Rows are points. The window is the flat piece filled in between its corners: a triangle in 3 columns, a solid with four corners in 4, and so on. A path goes straight from each point to the next, and from the last back to the first. List the points from which the path goes on through the window.

Window (3 x 3):
[[-0.05  0.76  0.42]
 [ 0.41 -0.55 -0.20]
 [-0.20 -0.29 -0.49]]
Path:
(1): [-0.53  0.08  0.43]
(2): [-0.40  0.16  0.12]
(3): [ 0.02  0.36 -0.65]
(4): [0.49 0.41 0.10]
(5): [-0.13 -0.19  0.48]
(6): [-0.31 -0.62  0.06]
(7): [ 0.48  0.09 -0.60]
(8): [ 0.41  0.74 -0.20]
Through the window after points: 6, 8

Window, 4 rows:
[[ 0.47 -0.66  0.00  0.04]
 [ 0.20 -0.10  0.06 -0.16]
 [-0.72  0.11 -0.20  0.47]
 [-0.51  0.39 -0.54  0.65]]
Path:
(1): [ 0.02 -0.32 -0.20 -0.46]
(2): [-0.18 -0.12 -0.70 -0.05]
(3): [-0.04  0.26  0.26  0.41]
(4): [-0.41  0.49 -0.18  0.81]
(5): [-0.79 -0.06 -0.85  0.51]
(6): [-0.27 -0.31 -0.26 -0.30]
(7): [ 0.13 -0.03  0.51  0.39]
(8): [ 0.37 -0.01  0.58  0.25]
Through the window after points: 2

Window (6 x 6):
[[ 0.13 -0.46 -1.03  0.09 -0.32 -0.19]
 [ 0.36 -0.65  0.21 -0.21  0.18  0.29]
 [ 0.48 -0.12 -0.25 -0.13  0.42  0.07]
 [-0.65  0.17  0.44 -0.17  0.36  0.35]
 [-0.91  0.51  0.10 -0.24 -1.02 -0.64]
 [-0.22  0.25  0.54  0.10 -0.15  0.45]]
Path:
(1): [-0.31  0.20  0.08 -0.47 -0.26  0.66]
(2): [-0.39  0.09  0.54  0.33  0.11 -0.19]
(3): [-0.45  0.25  0.19  0.37  0.12 -0.44]
(4): [-0.39  0.32 -0.15 -0.30 -0.21  0.15]
(5): [ 0.24 -0.12 -0.95 -0.54 -0.37  0.37]
(6): [-0.11 -0.63 -0.52  0.67 -0.13 -0.61]
(7): [-0.58  0.02  0.32  0.01 -0.05 -0.65]
(8): [-0.14  0.14 -0.25 -0.37 -0.26  0.34]
Through the window after points: 1, 5

Window, 8 rows:
[[-0.11 -0.42  0.34  0.63 -0.15 -0.14  0.05 -0.36]
 [-0.17 -0.60 -0.77 -0.45  0.17  0.27  0.31 -0.64]
 [ 0.23  0.56  0.17 -0.84  0.56  0.16  0.92 -0.08]
 [ 0.47 -0.48  0.65  0.18  0.69  0.29  0.02 -0.16]
 [ 0.40 -0.54 -0.70  0.08 -0.09  0.34  0.31 -0.42]
 [ 0.04 -0.65  0.26 -0.16 -0.67 -0.69 -0.13  0.52]
 [ 0.32  0.27 -0.02 -0.42  0.76 -0.28  0.20  0.30]
 [ 0.23 -1.05  0.41  0.67  0.09 -0.46  0.26 -0.08]]
Path:
(1): [ 0.53 -0.45 -0.08 -0.59  0.01 -0.39  0.13 -0.82]
(2): [ 0.96  0.12  0.11 -0.31  0.19 -0.33  0.55 -0.48]
(3): [-0.74 -0.08  0.08 -0.51  0.49  0.19  0.33  0.66]
(4): [ 0.13 -0.65 -0.31 -0.27  0.08  0.14  0.42  0.64]
(5): [ 0.26 -0.42 -0.04 -0.17  0.05 -0.26  0.19 -0.29]
(6): [ 0.05 -0.41  0.45 -0.06 -0.06 -0.61 -0.10 -0.01]
(7): [ 0.18 -0.38  0.11 -0.08 -0.06  0.08  0.51  0.66]
(8): [ 0.23 -0.36  0.02  0.12  0.35  0.38  0.24  0.33]
(9): [ 0.52 -0.41  0.02 -0.72  0.18 -0.48  0.30 -0.60]
(10): [ 0.70 -0.61 -0.03 -0.20  0.51 -0.32  0.19 -0.85]
(11): [-0.16 -0.29 -0.30  0.02  0.24  0.36  0.37 -0.03]
(12): [-0.27 -0.64 -0.38  0.08  0.26  0.44  0.33  0.23]
(13): [ 0.82 -0.36 -0.33 -0.06 -0.40 -0.25  0.14 -0.65]
(14): [ 0.53 -0.64  0.35 -0.06 -0.14 -0.49 -0.15 -0.14]
(15): [-0.07 -0.38  0.28  0.01  0.14  0.00  0.22  0.37]
(16): [-0.46 -0.52 -0.66 -0.03  0.17  0.39  0.33  0.15]
Through the window after points: 2, 12, 14, 16

Window, 9 rows:
[[-0.31 -0.08  0.60 -0.16  0.33 -0.59 -0.54 -0.24  0.09]
 [ 0.34 -0.58  0.25 -0.74  0.22  0.02 -0.58  0.05  0.30]
 [-0.68 -0.10 -0.69  0.98  0.15 -0.08  0.71  0.00 -0.04]
 [ 0.90  0.89  0.55 -0.10 -0.26  0.39  0.13  0.32  0.27]
 [ 0.04 -0.24  0.05 -0.61  0.23 -0.65  0.29 -0.41  0.18]
 [-0.02  0.15 -0.24  1.28 -0.10 -0.26  0.23 -1.18 -0.16]
 [-0.25  0.11  0.12  0.01 -0.86  0.01  0.38 -0.63  0.03]
 [-0.78 -0.50  0.10  1.00  0.93  0.07  0.60 -0.67  0.25]
 [ 0.69 -0.17  0.72 -0.19 -0.56 -0.26  0.20  0.30  0.10]]
Path:
(1): [ 0.13 -0.25  0.19 -0.22 -0.19 -0.11 -0.01  0.01  0.58]
(2): [ 0.07 -0.24  0.33 -0.42  0.19 -0.06 -0.12  0.01 -0.08]
(3): [-0.50 -0.17 -0.15  0.32  0.35  0.41  0.38 -0.31 -0.88]
(4): [-0.21  0.05 -0.12  0.26 -0.04 -0.71  0.07 -0.51  1.11]
(5): [ 0.06 -0.28  0.16  0.47 -0.07 -0.36 -0.24 -0.04  1.13]
(6): [-0.40  0.01  0.18  0.14  0.06 -0.12  0.27 -0.45 -0.27]
(7): [-0.17 -0.36 -0.13  0.53  0.23 -0.15  0.43 -0.36 -0.41]
(8): [-0.50 -0.01 -0.17  0.58 -0.04 -0.25  0.17 -0.42  0.67]
(9): [ 0.20  0.02  0.18 -0.19 -0.36 -0.52 -0.01 -0.04  0.39]
(10): [ 0.23 -0.03  0.29 -0.27 -0.08 -0.09 -0.15  0.02 -0.31]
(11): [ 0.06  0.10  0.24  0.40  0.10  0.08  0.43 -0.13 -0.47]
(12): [-0.03  0.04  0.25  0.42 -0.23 -0.36  0.34 -0.22  0.75]
Through the window after points: 5

Window (9 x 9):
[[ 0.67 -0.13 -0.07  0.08  0.40 -0.53  0.27  0.19 -0.14]
 [-0.20 -0.02 -0.41 -0.58 -0.06 -0.16 -0.63 -0.19  0.31]
 [-0.06 -0.60 -0.61 -0.83 -0.54  0.98 -0.23 -0.33  0.10]
 [ 0.39  0.69 -0.56 -0.17 -0.28  0.30 -0.76  0.52 -0.34]
 [ 0.33 -0.33 -0.36  0.03  0.35  0.56  0.10 -1.41 -0.12]
 [-0.55  0.71  0.25  0.24  0.06 -0.33  0.46 -0.26  0.24]
 [-0.26 -0.43 -0.02  0.28 -0.11 -0.50  0.35 -0.29 -0.73]
 [-0.40  0.60 -0.36  1.04  0.04 -0.29  0.14  0.26  0.52]
 [-0.51 -0.05  0.42  0.69  0.58 -0.28  0.28  0.18 -0.44]]
Path:
(1): [-0.10  0.07  0.74  0.46 -0.67 -0.41 -0.19  0.00 -0.34]
(2): [ 0.36 -0.19  0.07 -0.23 -0.02  0.13 -0.55 -0.56  0.07]
(3): [-0.15  0.11 -0.52 -0.37  0.07 -0.01 -0.03  0.04 -0.27]
(4): [-0.27  0.22 -0.57 -0.01  0.46 -0.06  0.26 -0.51 -0.30]
(5): [ 0.38 -0.71  0.29  0.17 -0.44  0.26 -0.09 -0.39  0.54]
(6): [ 0.20 -0.13  0.04  0.69 -0.41  0.04  0.09 -0.31 -0.17]
(7): [-0.39  0.15 -0.52 -0.42  0.72  0.13  0.27  0.01 -0.12]
(8): [-0.17 -0.03 -0.51  0.16  0.61 -0.34  0.36 -0.30 -0.25]
Through the window after points: none
